Each row is a point. The points of each table are mixes of a few directions, plus a little noise. How many directions does each table use, and how many do they share? Where both have some left over, give the other angles between the two spaces (their principal angles), to ten degrees, smallest first.

First:
[[-0.15 -0.65 -0.50]
 [-0.06 -0.26 -0.20]
 [ 0.10  0.45  0.34]
 [-0.08 -0.35 -0.26]
 [ 0.05  0.23  0.18]
 [ 0.01 -0.02 -0.01]
 [ 0.13  0.59  0.46]]
Second:
[[ 0.09  0.34  0.30]
 [ 0.00 -0.33  0.19]
 [-0.15 -0.29 -0.72]
 [ 0.06  0.30  0.20]]
Directions: first 1, second 2, shared 1

First, 8 rows:
[[-0.06  0.42  0.45 -0.29 -0.16 -0.19]
 [ 0.39 -0.19 -0.32  0.48  0.23 -0.44]
 [ 0.20  0.08  0.43 -0.16 -0.62 -0.43]
 [ 0.00 -0.16 -0.41  0.36  0.45  0.17]
 [-0.20  0.11 -0.04  0.15  0.21  0.32]
 [ 0.00 -0.36 -0.19 -0.57 -0.16  0.07]
 [ 0.06 -0.18 -0.36  0.11  0.36  0.01]
 [-0.40  0.27  0.43 -0.08 -0.32  0.50]]
Second:
[[ 0.02  0.50  0.35  0.00  0.12 -0.29]
 [ 0.02  0.64  0.44  0.00  0.15 -0.37]
 [ 0.02  0.55  0.38  0.00  0.12 -0.31]
 [-0.04 -0.92 -0.63  0.00 -0.21  0.52]
 [ 0.02  0.51  0.35  0.00  0.12 -0.29]
 [-0.01 -0.18 -0.12  0.00 -0.04  0.10]
 [-0.03 -0.67 -0.46  0.00 -0.15  0.38]
 [-0.01 -0.41 -0.28  0.00 -0.09  0.23]
 [ 0.00 -0.02 -0.02  0.00 -0.01  0.01]]
Directions: first 4, second 1, shared 1

First:
[[-0.33  0.20  0.09  0.15 -0.07  0.34 -0.06 -0.42 -0.59]
 [ 0.06 -0.03 -0.01 -0.04  0.00 -0.06  0.00  0.08  0.10]
 [ 0.04 -0.03 -0.01 -0.01  0.01 -0.03  0.00  0.03  0.05]
 [-0.12  0.09  0.03  0.06 -0.03  0.12 -0.02 -0.17 -0.23]
 [ 0.52 -0.31 -0.13 -0.24  0.11 -0.54  0.08  0.69  0.98]
 [ 0.05 -0.02  0.00 -0.02  0.02 -0.03  0.01  0.07  0.08]
 [-0.56  0.34  0.17  0.28 -0.12  0.58 -0.10 -0.73 -1.05]
 [ 0.36 -0.21 -0.09 -0.17  0.07 -0.37  0.06  0.47  0.67]]
Second:
[[ 0.26 -0.12 -0.36 -0.08  0.04 -0.42 -0.15  0.26  0.19]
 [-0.14  0.10  0.25  0.04 -0.03  0.28  0.10 -0.13 -0.05]
 [-0.13  0.11  0.47  0.00 -0.07  0.43  0.27 -0.07  0.17]
 [-0.15 -0.14  0.41 -0.04  0.10  0.25  0.25  0.00  0.17]
 [-0.65 -0.38  0.16  0.16  0.34  0.25 -0.06 -0.46 -0.84]
 [ 0.45  0.35 -0.65  0.02 -0.26 -0.47 -0.31  0.13  0.00]
 [-0.15  0.04  0.50 -0.01 -0.03  0.42  0.28 -0.04  0.17]
 [ 0.51  0.04 -0.78 -0.05 -0.08 -0.74 -0.35  0.33  0.18]]
Directions: first 1, second 3, shared 1
